Rows are points. The ring and each string are closed loops that go straight from each point to the next, and from the last back to the first. Before rounding, they use only three directions, however many columns there are. How many times does the string pass through the ring? Passing back the other way cancels.

Ring:
[[ 0.41  0.40  0.51  0.17]
 [-0.32  0.71  0.23  0.38]
 [-0.60  0.40 -0.17  0.25]
 [-0.35 -0.17 -0.42 -0.06]
 [ 0.06 -0.42 -0.27 -0.19]
 [ 0.50 -0.26  0.19 -0.11]]
String (14 x 4):
[[-0.47 -0.67 -0.51 -0.08]
 [-0.20 -0.42 -0.58 -0.25]
 [-0.07 -0.17 -0.61 -0.32]
 [-0.28 -0.35 -0.60 -0.22]
 [-0.66 -0.58 -0.45  0.06]
 [-0.53 -0.25 -0.15  0.20]
 [-0.17  0.14 -0.05  0.09]
 [-0.23  0.34 -0.22  0.04]
 [-0.31  0.60 -0.40 -0.02]
 [-0.21  0.41 -0.21  0.03]
 [-0.29  0.10 -0.03  0.17]
 [-0.47 -0.07 -0.08  0.22]
 [-0.23 -0.03 -0.01  0.15]
 [-0.58 -0.52 -0.26  0.14]]
Times through: 0

Ring (8 x 11):
[[ 0.91 -0.12  0.29 -0.13 -0.30  0.17 -0.23  0.25  0.22  0.14 -0.30]
 [ 0.49  0.42  0.37 -0.27 -0.28  0.28 -0.28 -0.02  0.14  0.07  0.00]
 [ 0.01  0.71  0.28 -0.31 -0.21  0.16 -0.19 -0.19  0.05 -0.03  0.17]
 [-0.44  0.71  0.13 -0.26 -0.20 -0.15 -0.01 -0.18 -0.01 -0.18  0.20]
 [-0.48  0.32  0.01 -0.14 -0.24 -0.47  0.16  0.06  0.02 -0.27  0.01]
 [ 0.03 -0.26 -0.10  0.03 -0.23 -0.54  0.19  0.31  0.11 -0.15 -0.31]
 [ 0.45 -0.50 -0.09  0.08 -0.22 -0.41  0.13  0.39  0.17 -0.01 -0.46]
 [ 0.94 -0.45  0.12  0.00 -0.26 -0.04 -0.10  0.37  0.23  0.15 -0.46]]
String (24 x 11):
[[ 0.70  0.47  0.56 -0.36 -0.36  0.45 -0.40  0.02  0.18  0.08  0.01]
 [ 0.52  0.50  0.22 -0.22 -0.13  0.38 -0.29 -0.20  0.10  0.21  0.03]
 [ 0.29  0.38  0.09 -0.15 -0.11  0.15 -0.15 -0.15  0.08  0.13 -0.01]
 [ 0.10  0.36  0.31 -0.26 -0.34 -0.05 -0.11  0.09  0.11 -0.14 -0.01]
 [-0.20  0.75  0.47 -0.41 -0.40  0.01 -0.17 -0.03  0.06 -0.26  0.20]
 [-0.55  1.06  0.29 -0.40 -0.23  0.03 -0.12 -0.32 -0.03 -0.21  0.38]
 [-0.69  1.00  0.01 -0.27 -0.05 -0.09  0.00 -0.44 -0.09 -0.12  0.36]
 [-0.31  0.51 -0.13 -0.11 -0.02 -0.17  0.06 -0.25 -0.02 -0.01  0.09]
 [ 0.03  0.21  0.02 -0.11 -0.17 -0.17  0.01  0.01  0.07 -0.04 -0.08]
 [-0.28  0.34  0.23 -0.23 -0.36 -0.34  0.04  0.15  0.07 -0.30  0.00]
 [-0.65  0.36  0.29 -0.28 -0.49 -0.60  0.15  0.28  0.05 -0.54  0.04]
 [-0.26  0.14  0.17 -0.18 -0.38 -0.47  0.11  0.27  0.09 -0.33 -0.10]
 [ 0.11  0.04  0.05 -0.09 -0.23 -0.26  0.04  0.15  0.10 -0.08 -0.17]
 [ 0.12 -0.37 -0.35  0.16 -0.04 -0.51  0.24  0.18  0.08  0.04 -0.37]
 [ 0.31 -0.78 -0.43  0.27 -0.07 -0.69  0.33  0.41  0.14  0.04 -0.59]
 [ 0.45 -0.67 -0.05  0.09 -0.31 -0.55  0.17  0.56  0.20 -0.10 -0.54]
 [ 0.79 -0.86 -0.12  0.17 -0.24 -0.44  0.13  0.57  0.23  0.06 -0.66]
 [ 1.14 -0.97 -0.28  0.28 -0.08 -0.25  0.08  0.45  0.24  0.31 -0.73]
 [ 0.94 -0.56 -0.17  0.15 -0.07 -0.08 -0.01  0.25  0.20  0.30 -0.52]
 [ 0.57 -0.15  0.08 -0.04 -0.21 -0.07 -0.06  0.20  0.16  0.08 -0.29]
 [ 1.10 -0.41 -0.10  0.10 -0.04  0.14 -0.12  0.14  0.20  0.39 -0.45]
 [ 1.22 -0.28  0.26 -0.08 -0.27  0.28 -0.28  0.27  0.26  0.27 -0.40]
 [ 1.00  0.02  0.54 -0.26 -0.43  0.32 -0.35  0.29  0.25  0.08 -0.23]
 [ 0.66  0.27  0.64 -0.36 -0.51  0.25 -0.34  0.25  0.22 -0.08 -0.08]]
Times through: 1

Ring (9 x 14):
[[ 0.37  0.56  0.22 -0.17  0.22  0.11  0.44  0.01  0.03 -0.35 -0.06 -0.61
  -0.09 -0.22]
 [-0.20  0.58  0.28  0.07  0.27 -0.05  0.56  0.16  0.11 -0.52 -0.20 -0.44
  -0.21 -0.26]
 [-0.65  0.40  0.26  0.21  0.25 -0.14  0.48  0.24  0.15 -0.49 -0.21 -0.18
  -0.22 -0.19]
 [-1.01 -0.01  0.16  0.25  0.15 -0.18  0.17  0.24  0.17 -0.25 -0.08  0.20
  -0.11  0.04]
 [-0.91 -0.41  0.01  0.13  0.04 -0.10 -0.20  0.13  0.12  0.12  0.16  0.42
   0.06  0.26]
 [-0.45 -0.54 -0.11 -0.05  0.01  0.03 -0.40 -0.02  0.05  0.42  0.36  0.37
   0.18  0.36]
 [ 0.05 -0.45 -0.14 -0.20  0.02  0.14 -0.40 -0.13 -0.01  0.52  0.44  0.15
   0.23  0.32]
 [ 0.49 -0.17 -0.09 -0.33  0.07  0.23 -0.23 -0.19 -0.05  0.41  0.40 -0.17
   0.20  0.19]
 [ 0.67  0.26  0.07 -0.34  0.13  0.23  0.12 -0.13 -0.04  0.03  0.19 -0.51
   0.08 -0.04]]
String (12 x 14):
[[-0.37  0.36  0.39 -0.20 -0.02  0.01  0.37  0.18  0.11 -0.74 -0.21 -0.26
  -0.02 -0.09]
 [-0.77  0.53  0.42  0.12  0.15 -0.15  0.60  0.31  0.18 -0.85 -0.36 -0.23
  -0.22 -0.23]
 [-0.87  0.60  0.28  0.48  0.42 -0.27  0.70  0.32  0.20 -0.55 -0.33 -0.23
  -0.39 -0.33]
 [-0.81  0.74  0.32  0.50  0.46 -0.27  0.82  0.34  0.20 -0.65 -0.39 -0.34
  -0.45 -0.42]
 [-0.46  0.64  0.50 -0.11  0.06 -0.04  0.64  0.27  0.14 -1.02 -0.39 -0.41
  -0.14 -0.25]
 [ 0.15  0.95  0.44 -0.11  0.25  0.03  0.82  0.16  0.09 -0.88 -0.35 -0.79
  -0.23 -0.43]
 [ 0.40  0.61  0.01  0.21  0.54  0.01  0.51 -0.02  0.03  0.11  0.04 -0.64
  -0.27 -0.33]
 [ 0.26  0.33  0.00  0.07  0.37  0.04  0.27 -0.03  0.02  0.15  0.12 -0.42
  -0.13 -0.15]
 [ 0.09  0.15  0.16 -0.25  0.05  0.12  0.12  0.00  0.03 -0.19  0.07 -0.26
   0.07  0.02]
 [ 0.50  0.39  0.35 -0.62 -0.12  0.26  0.24 -0.03 -0.01 -0.61 -0.04 -0.56
   0.16 -0.04]
 [ 0.05  0.25  0.22 -0.26  0.04  0.11  0.21  0.04  0.04 -0.35 -0.01 -0.32
   0.04 -0.03]
 [-0.05  0.35  0.13  0.04  0.26  0.00  0.33  0.06  0.07 -0.17 -0.01 -0.34
  -0.12 -0.14]]
Times through: 1
String (25 x 14):
[[-1.37 -0.36 -0.02  0.49  0.21 -0.27 -0.07  0.24  0.19  0.16  0.08  0.55
  -0.11  0.18]
 [-0.68 -0.12 -0.11  0.44  0.38 -0.17  0.04  0.10  0.12  0.38  0.17  0.18
  -0.16  0.04]
 [-0.48 -0.10  0.03  0.10  0.16 -0.05  0.01  0.08  0.09  0.07  0.12  0.09
  -0.02  0.09]
 [-0.69 -0.23  0.18 -0.14 -0.10 -0.01 -0.10  0.13  0.10 -0.24  0.05  0.23
   0.13  0.22]
 [-1.19 -0.42  0.19 -0.01 -0.15 -0.11 -0.18  0.22  0.16 -0.27  0.02  0.51
   0.13  0.31]
 [-1.67 -0.48  0.18  0.22 -0.09 -0.24 -0.14  0.32  0.22 -0.29 -0.05  0.70
   0.04  0.30]
 [-1.13 -0.12  0.02  0.49  0.30 -0.25  0.11  0.23  0.18  0.08  0.01  0.32
  -0.19  0.04]
 [-0.74  0.09 -0.06  0.56  0.48 -0.23  0.24  0.16  0.14  0.25  0.05  0.07
  -0.28 -0.09]
 [-0.45  0.05  0.12  0.05  0.14 -0.04  0.13  0.11  0.10 -0.13  0.03 -0.02
  -0.04  0.03]
 [-0.76  0.07  0.35 -0.15 -0.11 -0.04  0.18  0.22  0.14 -0.66 -0.16  0.06
   0.04  0.07]
 [-0.95  0.30  0.44 -0.01 -0.02 -0.12  0.41  0.32  0.18 -0.89 -0.33 -0.03
  -0.09 -0.07]
 [-0.52  0.18  0.34 -0.19 -0.06  0.00  0.24  0.18  0.11 -0.63 -0.15 -0.09
   0.03  0.01]
 [-0.25  0.17  0.10  0.07  0.21 -0.02  0.21  0.08  0.08 -0.09  0.03 -0.16
  -0.08 -0.05]
 [-0.27  0.22  0.15  0.03  0.18 -0.02  0.25  0.10  0.09 -0.21 -0.02 -0.19
  -0.08 -0.07]
 [-0.33  0.26  0.30 -0.15  0.02  0.02  0.28  0.14  0.10 -0.54 -0.12 -0.20
  -0.01 -0.05]
 [-0.47  0.66  0.50 -0.09  0.07 -0.05  0.66  0.27  0.15 -1.03 -0.40 -0.41
  -0.16 -0.26]
 [-0.51  0.81  0.44  0.17  0.28 -0.14  0.81  0.30  0.17 -0.91 -0.43 -0.49
  -0.32 -0.39]
 [-0.62  0.78  0.40  0.26  0.33 -0.18  0.81  0.31  0.18 -0.83 -0.42 -0.43
  -0.35 -0.39]
 [-0.73  0.51  0.44  0.04  0.09 -0.12  0.57  0.30  0.17 -0.90 -0.36 -0.23
  -0.17 -0.20]
 [-0.59  0.20  0.32 -0.09  0.00 -0.04  0.27  0.20  0.13 -0.59 -0.16 -0.08
  -0.02 -0.02]
 [-0.39  0.13  0.11  0.09  0.19 -0.05  0.19  0.11  0.09 -0.12  0.01 -0.09
  -0.08 -0.02]
 [-0.34  0.13  0.01  0.24  0.33 -0.08  0.19  0.08  0.09  0.11  0.08 -0.09
  -0.14 -0.06]
 [-0.57 -0.04  0.25 -0.18 -0.09  0.01  0.05  0.14  0.10 -0.41 -0.03  0.07
   0.09  0.13]
 [-1.22 -0.22  0.34 -0.09 -0.20 -0.10  0.00  0.28  0.18 -0.62 -0.14  0.38
   0.10  0.22]
 [-1.49 -0.37  0.23  0.12 -0.12 -0.19 -0.08  0.30  0.20 -0.40 -0.08  0.58
   0.05  0.26]]
Times through: 2

Ring, 6 rows:
[[-0.28 -0.22 -0.06  0.15 -0.06 -0.18  0.57  0.14  0.21  0.36 -0.15  0.10
  -0.40  0.13]
 [-0.24  0.11  0.01  0.17 -0.33 -0.11  0.21  0.15 -0.15  0.27  0.00  0.28
  -0.14  0.20]
 [ 0.03  0.50  0.33  0.17 -0.39  0.23 -0.43 -0.04 -0.37 -0.10  0.30  0.25
   0.21  0.03]
 [ 0.08  0.51  0.46  0.15 -0.15  0.30 -0.88  0.16 -0.55 -0.14  0.32  0.41
   0.00 -0.09]
 [-0.02  0.12  0.33  0.13  0.15  0.16 -0.54  0.28 -0.26  0.04  0.11  0.33
  -0.40 -0.13]
 [-0.12 -0.38  0.09  0.11  0.32 -0.01  0.49  0.01  0.51  0.22 -0.13 -0.13
  -0.55 -0.12]]
String, 25 rows:
[[ 0.03  0.85  0.44  0.19 -0.57  0.27 -1.10  0.22 -0.97 -0.15  0.42  0.65
   0.30  0.09]
 [ 0.29  0.65  0.56  0.17 -0.33  0.52 -0.60 -0.37 -0.21 -0.41  0.49 -0.02
   0.49 -0.16]
 [ 0.22  0.41  0.47  0.15 -0.16  0.42 -0.31 -0.34  0.02 -0.29  0.36 -0.10
   0.27 -0.17]
 [-0.03  0.27  0.27  0.15 -0.16  0.14 -0.31  0.09 -0.24  0.02  0.17  0.25
  -0.08 -0.01]
 [-0.07  0.67  0.34  0.18 -0.46  0.15 -0.95  0.35 -0.90 -0.01  0.30  0.68
   0.08  0.11]
 [ 0.09  0.88  0.53  0.18 -0.46  0.35 -1.32  0.25 -1.01 -0.22  0.47  0.66
   0.25  0.00]
 [ 0.33  0.52  0.63  0.14 -0.04  0.56 -0.73 -0.29 -0.13 -0.42  0.46 -0.04
   0.25 -0.30]
 [ 0.21  0.16  0.44  0.13  0.10  0.39 -0.16 -0.30  0.25 -0.23  0.26 -0.20
   0.02 -0.26]
 [ 0.21  0.16  0.48  0.12  0.17  0.41 -0.31 -0.22  0.18 -0.24  0.26 -0.13
  -0.06 -0.29]
 [ 0.01  0.09  0.29  0.13  0.07  0.18 -0.20  0.04  0.00  0.00  0.12  0.10
  -0.23 -0.12]
 [-0.30 -0.02  0.11  0.13  0.14 -0.14 -0.53  0.74 -0.53  0.38 -0.10  0.71
  -0.76  0.05]
 [-0.19 -0.29  0.13  0.11  0.37 -0.06 -0.05  0.41  0.05  0.29 -0.14  0.27
  -0.78 -0.10]
 [ 0.02 -0.46  0.22  0.09  0.55  0.14  0.44 -0.12  0.72  0.08 -0.08 -0.32
  -0.59 -0.29]
 [ 0.19 -0.22  0.34  0.11  0.35  0.33  0.41 -0.46  0.78 -0.15  0.11 -0.52
  -0.17 -0.33]
 [-0.22 -0.06  0.09  0.14  0.03 -0.08 -0.03  0.34 -0.13  0.28 -0.06  0.34
  -0.48  0.05]
 [-0.25 -0.35  0.02  0.12  0.28 -0.14  0.27  0.33  0.19  0.36 -0.19  0.18
  -0.72 -0.02]
 [-0.10 -0.53  0.11  0.09  0.54  0.00  0.49  0.07  0.62  0.23 -0.18 -0.17
  -0.75 -0.21]
 [ 0.09 -0.30  0.29  0.10  0.45  0.22  0.29 -0.20  0.63 -0.02  0.01 -0.32
  -0.42 -0.30]
 [ 0.14 -0.04  0.35  0.12  0.22  0.30  0.09 -0.26  0.42 -0.12  0.14 -0.25
  -0.16 -0.25]
 [-0.18  0.08  0.18  0.14  0.04 -0.02 -0.44  0.47 -0.40  0.22  0.01  0.51
  -0.49  0.01]
 [-0.32  0.35  0.22  0.15 -0.05 -0.11 -1.29  1.06 -1.22  0.34  0.03  1.18
  -0.70  0.12]
 [-0.04  0.59  0.46  0.15 -0.10  0.20 -1.47  0.66 -1.09  0.00  0.27  0.90
  -0.30 -0.04]
 [ 0.23  0.43  0.54  0.14 -0.02  0.45 -0.68 -0.13 -0.18 -0.29  0.37  0.07
   0.10 -0.24]
 [ 0.08  0.31  0.38  0.15 -0.09  0.27 -0.41 -0.03 -0.17 -0.11  0.24  0.14
   0.00 -0.11]
 [-0.14  0.56  0.27  0.18 -0.40  0.06 -0.86  0.46 -0.89  0.10  0.21  0.74
  -0.08  0.14]]
Times through: 5
String, 31 rows:
[[-0.16  0.42  0.25  0.17 -0.27  0.03 -0.76  0.48 -0.76  0.14  0.15  0.69
  -0.21  0.10]
 [-0.03  0.21  0.28  0.15 -0.08  0.14 -0.32  0.12 -0.21  0.03  0.14  0.25
  -0.16 -0.04]
 [ 0.26  0.27  0.53  0.13  0.10  0.47 -0.40 -0.29  0.13 -0.31  0.33 -0.15
   0.07 -0.30]
 [ 0.15  0.36  0.50  0.13  0.07  0.36 -0.79  0.08 -0.31 -0.19  0.29  0.24
  -0.11 -0.22]
 [ 0.24  0.12  0.48  0.12  0.20  0.43 -0.19 -0.32  0.31 -0.26  0.26 -0.24
  -0.03 -0.32]
 [ 0.02  0.09  0.29  0.14  0.03  0.19 -0.10 -0.04  0.06 -0.02  0.13  0.04
  -0.16 -0.11]
 [ 0.07  0.05  0.34  0.13  0.14  0.24 -0.14 -0.07  0.14 -0.06  0.14 -0.02
  -0.20 -0.18]
 [ 0.14 -0.09  0.40  0.10  0.38  0.31 -0.11 -0.12  0.35 -0.11  0.12 -0.16
  -0.33 -0.32]
 [ 0.03 -0.28  0.30  0.09  0.52  0.18 -0.05  0.08  0.35  0.05 -0.01 -0.06
  -0.62 -0.30]
 [ 0.08 -0.37  0.29  0.09  0.55  0.22  0.26 -0.14  0.65  0.00 -0.02 -0.30
  -0.54 -0.34]
 [-0.27 -0.48  0.02  0.10  0.45 -0.16  0.23  0.44  0.22  0.41 -0.25  0.22
  -0.92 -0.07]
 [-0.33 -0.20 -0.01  0.13  0.10 -0.21  0.04  0.52 -0.16  0.43 -0.18  0.45
  -0.70  0.09]
 [-0.17 -0.15  0.10  0.13  0.10 -0.05  0.15  0.20  0.08  0.24 -0.07  0.17
  -0.47 -0.01]
 [-0.33 -0.35 -0.07  0.13  0.15 -0.24  0.41  0.37  0.14  0.45 -0.23  0.24
  -0.70  0.08]
 [-0.38 -0.51 -0.16  0.13  0.18 -0.31  0.72  0.32  0.34  0.53 -0.32  0.14
  -0.76  0.11]
 [-0.36 -0.22 -0.08  0.15 -0.03 -0.26  0.33  0.40 -0.04  0.46 -0.20  0.35
  -0.58  0.17]
 [-0.07  0.00  0.18  0.14  0.00  0.07  0.10  0.02  0.10  0.10  0.05  0.06
  -0.23 -0.04]
 [ 0.07 -0.15  0.22  0.13  0.12  0.20  0.50 -0.37  0.62 -0.04  0.07 -0.37
  -0.11 -0.17]
 [-0.19 -0.23 -0.02  0.15 -0.06 -0.09  0.73 -0.09  0.43  0.26 -0.10 -0.12
  -0.26  0.07]
 [ 0.00 -0.09  0.17  0.14 -0.01  0.13  0.52 -0.31  0.50  0.02  0.06 -0.28
  -0.06 -0.07]
 [ 0.05  0.01  0.24  0.14 -0.01  0.20  0.30 -0.29  0.37 -0.04  0.12 -0.22
  -0.03 -0.11]
 [ 0.07  0.05  0.26  0.14 -0.04  0.22  0.25 -0.30  0.34 -0.07  0.15 -0.21
   0.01 -0.11]
 [-0.10  0.15  0.17  0.16 -0.18  0.06 -0.01  0.05 -0.09  0.10  0.09  0.18
  -0.11  0.04]
 [-0.32  0.37  0.02  0.19 -0.56 -0.16 -0.24  0.41 -0.67  0.31  0.06  0.65
  -0.08  0.32]
 [-0.24  0.53  0.11  0.20 -0.65 -0.06 -0.38  0.31 -0.74  0.19  0.16  0.63
   0.11  0.30]
 [-0.19  0.49  0.16  0.19 -0.52 -0.01 -0.49  0.33 -0.72  0.15  0.17  0.62
   0.02  0.23]
 [-0.09  0.30  0.23  0.16 -0.25  0.09 -0.32  0.16 -0.35  0.07  0.15  0.35
  -0.07  0.06]
 [ 0.18  0.32  0.42  0.15 -0.12  0.37 -0.20 -0.31  0.08 -0.23  0.30 -0.11
   0.19 -0.16]
 [ 0.26  0.50  0.52  0.15 -0.20  0.47 -0.46 -0.34 -0.07 -0.35  0.42 -0.07
   0.34 -0.19]
 [ 0.19  0.94  0.59  0.18 -0.49  0.46 -1.27  0.04 -0.89 -0.34  0.55  0.50
   0.43 -0.05]
 [-0.04  0.73  0.40  0.18 -0.42  0.19 -1.18  0.42 -1.03 -0.04  0.33  0.77
   0.05  0.08]]
Times through: 2
